Rows are points. Two turns around zero, p and q, are shown by what they do to some points. Write where each new point lands after one turn and then the other. Backwards means that the second turn is done in reverse. Each puzzle has new turns, and all numbers are rounded.

Turn p:
[-24.8  -0.1  -8.4] => [-16.0   9.3 -18.5]
[-8.2 -4.1 10.6] => [-3.4 13.2  3.4]
[ 24.3 -27.8  10.9] => [-4.8 -8.5 37.2]
[ 5.4 -8.4 -5.6] => [-5.8 -8.2  5.5]
[-26.4  28.7   7.7] => [ 11.4  24.2 -29.4]
[ 29.8  11.7 -15.1] => [ 18.8 -30.0   1.9]
Turn q:
[  8.0   6.9 -14.7] => [17.9 -1.2 -2.1]
[18.7 15.5 28.7] => [-5.9 36.4  7.3]
[  4.9 -20.2 -20.4] => [ 11.1 -23.1  13.8]
[-13.3 -15.1 -18.2] => [  1.1 -27.0  -1.9]
[-18.4  12.8  24.7] => [-24.5  14.9 -17.1]
Where do these land?
p, then q: [ -1.6 -19.9  -0.6] => [-17.9  -0.8  -8.8]
q, then p: [21.0 29.2 -3.8] => [ 29.9 -19.5  -5.6]
q, then p backwards: [ 30.0 -17.6 -15.2] => [32.9 -2.4 18.8]
q, then p: [-25.4  -5.9  27.4] => [-20.8  17.2 -26.5]
p, then q: [-1.1 13.9 -2.0] => [13.1 -2.3  4.6]
q, then p: [-22.9   0.4  -5.8] => [-21.5  -8.7  -4.6]

Turn p:
[ 29.1  22.1 -14.1   7.6] => [ -5.7  27.0  -2.5 -28.7]
[16.1 -2.5  3.9  9.5] => [  5.6   7.6  13.4 -10.1]
[ -5.7  -6.6   0.7 -17.1] => [-13.2 -12.1   0.1   6.9]
[-10.0 -31.8 -19.4  -4.9] => [  4.0 -37.4  -2.7  -9.3]
[-29.4  18.9  28.8   4.9] => [ 9.2 15.1 -8.3 41.1]
Turn q:
[ 45.1   8.6 -22.1 -17.1] => [51.9 -2.8  1.1 13.5]
[-6.9 17.6 10.8 19.3] => [-18.6 -15.2   8.7  13.8]
[ -9.4  -2.5 -12.6  10.5] => [ -6.9  -6.0 -16.7   1.0]
[ -3.2 -27.3  12.3  -9.5] => [ -1.3  10.8   4.3 -29.3]
[-25.7   3.6  11.6  -3.2] => [-25.2  13.2   2.6   1.0]
Where do these land?
q, then p: [ -0.6 -24.9  18.1 -27.7] => [-33.1  20.3  -1.6  14.2]
q, then p backwards: [-4.2 14.9  2.1 -6.3] => [-2.9  5.6 15.2 -3.8]
p, then q: [ 12.6 -15.9 -44.9  -0.9] => [ 20.3  39.7 -12.3 -17.1]
q, then p backwards: [ 6.5 14.5 11.5 17.4] => [ -4.1 -19.9  10.1 -13.2]
q, then p: [-14.3  11.4  13.1  17.5] => [ 15.8 -13.5  -4.9  18.8]

Turn p:
[ -1.1 -20.2 -20.0   1.9  -7.3 -13.2] => [-19.3   4.1   9.5 -15.3  11.8 -13.7]
[ -4.3 -11.1  -5.6  14.0 -30.1 -19.2] => [-26.0  -1.2 -13.7  -6.7  26.7  -4.2]
[  6.6   4.6  -6.9  18.7   6.7 -14.2] => [ -8.1   3.6  -5.2  13.1   0.5 -20.7]
[-25.7   9.4   4.5   4.3  -8.1  39.3] => [ 36.8 -14.0 -18.8 -20.1   4.3   8.6]
[ -9.1 -14.1  27.5 -14.6  14.2  21.4] => [30.2 11.1 15.9 -0.1  4.4 24.5]
[-18.6  12.8   2.0  -7.6   1.2   1.9] => [  7.3   7.7 -14.4  -9.5 -10.6   7.4]
[ 52.1  18.5  -1.5 -16.7  23.6 -15.9] => [-20.7 -11.3  26.9  38.5 -37.2  -1.9]
Turn q:
[-18.8  -3.7  -2.3   5.6   5.9  -5.3] => [-15.7 -11.6   0.8  -5.9  -0.4   7.0]
[ -5.1  -5.1  -9.0 -31.2  15.0  -2.1] => [ -1.6  -6.1 -19.5  13.0 -26.6   6.4]
[-15.2 -24.5  14.6  -7.9  17.7   8.0] => [  7.7 -29.9  -5.7   2.5  -4.3  21.7]
[ 19.3  16.5   8.3  27.5 -41.2  19.7] => [ 11.1  24.2  16.5   5.2  46.1 -20.5]
[ 29.1   8.8 -40.3  26.3 -28.6   3.4] => [ -3.7  16.5  14.2  -1.8  12.0 -58.6]
[ 1.1 23.2  6.1  8.8 10.0 -6.2] => [ -3.9  17.3  -4.6 -20.3   2.2   6.5]
[-28.0  -8.3  13.8 -28.5  23.3   4.5] => [ -5.0 -19.2 -23.6   8.7 -14.0  34.6]
[13.3 -5.9 18.8  7.2  8.1  6.9] => [23.0 -2.8  4.0 -9.2  5.8  7.7]
[  4.4  -1.1 -10.1  -7.9 -10.1 -28.8] => [-11.7  11.5  17.8   7.8 -21.0  -4.9]
Where do these land?
q, then p backwards: [  1.9  22.7  -7.0 -21.3   4.6  16.3] => [-19.8  19.9  10.2  14.0  -0.9 -14.8]
p, then q: [-37.6   3.2 -10.0   6.5   8.4  -3.5] => [ -8.5  27.8 -12.3   7.7 -21.3 -12.0]
p, then q: [  1.8 -32.3  -7.2  29.1  11.5   1.0] => [  5.9  10.3   8.1 -28.1 -24.7  21.8]
p, then q: [ 36.1 -30.2  25.6  19.7 -35.5  18.0] => [ 26.6 -50.2  -5.7 -36.4  -3.4  15.4]
q, then p: [-14.3  -2.8  -3.4 -19.8   8.4 -13.6] => [  4.3 -11.6 -12.6 -17.6  15.9   0.3]
q, then p: [ 12.6  19.1  -9.2  -8.0  -9.4 -13.2] => [ -8.0  -2.7 -26.6   6.0 -10.8   2.3]
q, then p: [-0.6 20.3 11.3 -6.2 11.8 -5.1] => [  5.4 -16.8  -5.7 -10.3 -16.8   3.7]
